Each row is a point. Each copy is the shape, with its points in the same order, stretched, turned, moved and blurred by noise. Is it also mirrored, or only turned?

Shape (5 x 2):
[[ -7.0 -13.7]
 [-53.5  18.0]
 [ 10.8  16.4]
 [ -0.1  -0.6]
 [ 14.9  12.5]]
Copy 1 (5 x 2):
[[-15.7 -10.0]
 [-51.1  35.1]
 [ 14.0  16.8]
 [ -2.3   0.8]
 [ 16.5  11.4]]
Copy 1 is: only turned
Copy 2 (5 x 2):
[[-21.7  -9.4]
 [-36.7  47.8]
 [  8.9   0.3]
 [ -5.9  -1.0]
 [ 14.6  -4.8]]
Copy 2 is: only turned
Copy 3 (5 x 2):
[[ -4.4 -12.5]
 [-57.7  -9.6]
 [ -3.4  18.3]
 [ -4.0   1.7]
 [  4.4  17.9]]
Copy 3 is: only turned

Shape (10 x 4):
[[ 14.6 -16.5 -17.0  20.3]
 [ 21.0  -3.6   6.1  16.1]
 [-24.8  -7.1 -19.1  18.9]
 [  2.3   4.1 -15.6  25.4]
 [  4.2   3.1  17.9 -29.6]
 [ 16.9   8.7   5.0  16.4]
 [-42.6 -12.9 -39.5  -9.5]
 [  9.7 -16.0  18.8  24.4]
 [  9.5 -16.9 -13.6  28.7]
 [ 15.5  59.6  12.7 -10.5]]
Copy 1 (10 x 4):
[[  0.5 -20.9 -15.1   3.1]
 [  1.6 -19.0   7.9  17.7]
 [-38.3  -8.3 -11.8 -12.8]
 [-16.6  -0.8 -12.8  16.8]
 [  4.7  -7.7  38.6 -14.1]
 [ -2.1  -2.0   8.6  21.2]
 [-28.6   0.1 -12.9 -49.2]
 [ -9.7 -33.2  10.5  17.8]
 [ -4.5 -29.1 -18.7  12.2]
 [  2.9  37.3  31.5  22.2]]
Copy 1 is: only turned
Copy 2 (10 x 4):
[[  3.8 -32.4 -13.9  11.0]
 [ 12.6 -16.9   0.1  23.9]
 [-35.9 -17.7 -20.5   2.9]
 [-10.5 -11.3 -23.7  19.7]
 [  9.3  13.5  15.2 -11.1]
 [  7.5  -3.9  -9.5  29.2]
 [-43.2  -9.1 -27.9 -41.3]
 [ -4.8 -24.7  13.6  28.9]
 [ -6.8 -33.0 -14.9  19.4]
 [ 13.3  52.1 -22.0  22.0]]
Copy 2 is: only turned
Copy 3 (10 x 4):
[[ 15.2 -30.8 -28.1  17.6]
 [ 22.7 -12.6  -6.2  20.8]
 [-22.5 -17.8 -22.8  -1.6]
 [ -0.4  -9.8 -33.2  13.3]
 [  7.5  -1.0  23.7 -18.1]
 [ 15.2   3.6  -8.1  17.5]
 [-36.7 -45.0 -25.9 -41.3]
 [ -0.7 -12.2   9.3  32.4]
 [  8.1 -29.9 -24.7  26.7]
 [ 24.1  55.0  -6.0 -17.1]]
Copy 3 is: only turned
Copy 4 (10 x 4):
[[ 23.2  22.7 -10.3   2.0]
 [ 19.4  10.4  -0.2  18.6]
 [ -9.0  32.4   6.1 -12.0]
 [  5.9  36.4  -0.4  12.9]
 [-13.4 -21.9 -16.5  18.0]
 [ 14.1  11.6  -2.2  29.2]
 [-33.7  31.1 -15.6 -30.0]
 [ 22.3   1.9  20.7   8.2]
 [ 21.4  28.1   1.6   0.4]
 [-15.0   5.8 -13.4  73.3]]
Copy 4 is: mirrored

Shape (11 x 6):
[[ 16.1   4.2 -10.7  -6.5  24.0 -36.0]
 [-15.6  -8.4  -0.9  -0.9  18.1   4.4]
 [ -7.1  -4.7 -26.9   5.8  15.2   6.5]
 [-15.4   4.9  18.3   8.9  26.9  -0.4]
 [ 13.5  -6.0  13.0  33.8  27.1 -27.5]
 [ -8.1 -29.6  18.4  -2.5 -42.6  13.8]
 [ 16.6  -2.3 -17.8  46.4 -24.9   9.2]
 [ 12.1   5.1   7.6  -3.0 -80.6  -5.3]
 [  9.3   7.0  19.7  13.4  23.0  12.0]
 [ 14.4 -20.7 -11.7 -13.4  26.9   9.6]
 [  6.7  -2.4  19.9  -6.8   5.2 -23.2]]
Copy 1 (11 x 6):
[[ 31.2   4.0 -18.8  -0.6  52.1   1.9]
 [ -7.7 -13.8  -2.2 -22.1  20.8   1.3]
 [-15.8  -0.4 -27.5 -13.0  21.4   8.2]
 [ 10.1 -34.5   1.1 -11.0  23.0  -6.9]
 [ 21.5 -21.1  -4.9  33.0  41.8 -13.0]
 [-10.4  17.6  22.2  -6.4 -33.0 -17.6]
 [ -6.3  10.9 -29.7  40.0 -14.9  -6.8]
 [ 34.3  49.2 -10.9   3.6 -46.9 -33.4]
 [ 21.0 -26.8  -4.3   4.9   6.6   9.9]
 [ -7.4   1.9   4.1 -15.7  27.0  28.8]
 [ 33.7   0.2   8.9  -2.8  20.2 -10.5]]
Copy 1 is: mirrored
Copy 2 (11 x 6):
[[  6.6  29.0  -4.5  -0.5  23.3  31.1]
 [ -5.6  -4.2   2.6 -20.0  26.3  -0.1]
 [  4.6 -15.6 -18.3 -15.4  24.7  12.6]
 [ 11.3  -0.1  21.5 -14.4  27.4  -6.0]
 [ 17.0   0.7  33.8  21.2  29.1  27.0]
 [-50.9 -24.9   1.7  10.6 -20.0  -5.3]
 [  5.2 -46.0  -4.6  37.3 -10.0  19.3]
 [-43.4 -12.7 -22.8  46.1 -53.6  -6.0]
 [ 19.6  -4.9  32.6 -15.7   7.6   9.1]
 [ -7.7  -0.6   1.3 -36.3  16.3  35.6]
 [-11.2  20.7  14.0   4.5   7.8  11.8]]
Copy 2 is: mirrored
Copy 3 (11 x 6):
[[ 24.8   9.9 -27.0 -23.7   6.9 -29.8]
 [-14.9  -6.3  -3.7 -12.3  23.6  -6.6]
 [ -6.5   1.6 -25.1  10.3  24.4  -6.9]
 [-23.1   4.5  12.7 -16.6  20.3 -10.6]
 [  5.4  12.9   4.7   6.0   9.7 -52.0]
 [ -1.5 -52.5  19.4   1.3  -4.7  12.2]
 [ 13.6  -1.1  -2.7  65.0  -4.9 -20.2]
 [ 22.7 -39.7  17.9  19.9 -47.4  20.8]
 [ -5.1  15.2  24.0  -1.1  17.4  -9.4]
 [ 14.5  -7.2 -13.0 -10.7  38.3  -2.7]
 [  7.9  -8.0   5.7 -31.8   0.8 -19.7]]
Copy 3 is: only turned
Copy 4 (11 x 6):
[[-12.9  23.9  17.2 -21.6  13.5 -40.3]
 [-21.5 -14.0  -5.1 -11.6  19.3   1.7]
 [-28.1 -15.2   3.4 -24.9  -8.4  -3.3]
 [-28.7   3.1   5.4   3.0  36.0   9.7]
 [-24.8  14.0  29.6  28.9  13.8 -25.0]
 [ 27.4 -16.0 -48.1  20.0  -7.0   9.9]
 [ -9.6   3.8   5.5  21.2 -53.7   8.2]
 [ 44.6  40.1 -58.0  11.5 -40.3   8.2]
 [-10.4   3.8  25.1   4.9  22.0  18.1]
 [  1.2 -27.8  19.8 -27.6  11.1 -13.0]
 [  4.5  19.7  -2.4   3.8  26.7 -18.3]]
Copy 4 is: mirrored

Shape (12 x 9):
[[ -1.8  -3.3   5.6  18.4  14.5 -26.2  -3.6  -8.7  25.5]
 [ 20.5  -1.9 -20.6  -1.5  19.9 -22.8 -20.9  -7.2  -9.7]
 [-11.5  -3.5   2.8  18.7 -35.9   6.5 -35.6   3.3  -4.3]
 [ -7.3  21.3  16.1 -10.4  35.0 -17.8  -6.5   9.9  -2.7]
 [  8.4 -20.4  17.4 -31.9  31.7  -9.1  -8.2  18.1  -7.4]
 [ 14.6   2.7  13.4 -26.5   6.2   6.4   6.4   0.8 -12.3]
 [  4.3  17.3  17.6  21.6  24.7   7.6 -10.4  -2.9  -2.1]
 [ 14.6  12.2   4.1  17.2 -47.2   4.9 -11.3  -4.1  11.1]
 [  7.0 -16.1 -16.1  22.7  13.5  11.2 -18.2  20.7  -6.2]
 [ 18.8 -22.8   9.4 -15.1  -7.0   4.4 -54.4 -13.4   5.6]
 [-13.8  16.3  17.4 -80.4  19.2  10.2   0.4  -5.2  30.4]
 [-68.6 -11.3  19.3  17.8  38.7  10.3   5.4 -19.6  -2.2]]
Copy 1 (12 x 9):
[[ 26.4 -23.1  16.1 -14.5 -15.6 -19.4  19.6  -3.6   4.7]
 [ 27.4 -12.4 -25.1  -2.3  -8.3   0.6   2.2  -4.2  -8.2]
 [ -6.3 -11.1 -18.3  -5.4  18.0 -29.4 -23.2 -21.7  45.5]
 [ 34.6  20.2  11.7 -14.6  -6.7  11.6  -4.0   9.7  11.4]
 [ 29.6   0.1  23.5   6.8   8.1   9.4 -34.0 -10.0 -11.7]
 [ 11.3  21.5   4.6   7.1  10.5  19.9 -17.3 -28.8   1.6]
 [ 34.1  16.2   0.0  12.2 -24.1  -0.1   3.6 -14.1  19.3]
 [-11.5 -10.9 -17.5 -13.4   6.0  -7.1   3.7 -42.7  50.6]
 [ 21.0 -23.2 -10.0  31.2  -5.8  -8.2 -13.7   4.2  16.5]
 [  3.2  -8.2  -6.2 -10.1  -6.8 -26.4 -37.4 -48.2   3.8]
 [-26.8  53.0  45.9 -42.9  -2.9  15.6 -24.2 -14.6 -30.4]
 [ 17.2  33.6  36.3  18.3  19.3 -47.1   2.3  26.2 -20.7]]
Copy 1 is: mirrored
Copy 2 (12 x 9):
[[ 10.5  14.6  -3.9   6.3  10.1 -18.4  22.7  18.1  -8.5]
 [-10.3   2.3 -30.8  -7.0  37.3  -4.2   0.5   0.0   7.5]
 [  3.5 -15.5  -2.0  -6.9 -40.3 -15.2 -13.9 -29.5  42.1]
 [  1.0  28.2  17.1 -20.5  17.8  22.2  18.7 -16.7 -14.7]
 [-25.9   4.7   8.8 -16.7  31.8  -3.4  -7.3 -33.2 -37.2]
 [-21.9 -19.4   6.4 -25.0  16.6  20.1  -9.4 -13.3   1.4]
 [ 28.2  -9.8   4.7  -7.1   5.5  20.1   2.9 -10.7  -6.0]
 [  4.9 -26.0   6.0 -18.6 -24.7  -5.7 -16.3  16.3  53.6]
 [ 13.8  -8.0 -11.6  22.4   6.6  -5.4 -35.1 -19.6  -2.9]
 [ -9.4 -36.1 -19.0 -17.4  28.9 -29.3   6.9 -42.5  18.8]
 [-63.5   6.2  37.4 -18.8  42.0  26.8  39.4 -39.7  13.5]
 [  3.1   3.5   6.1  29.3 -44.5   5.5  52.8 -48.0 -33.1]]
Copy 2 is: only turned
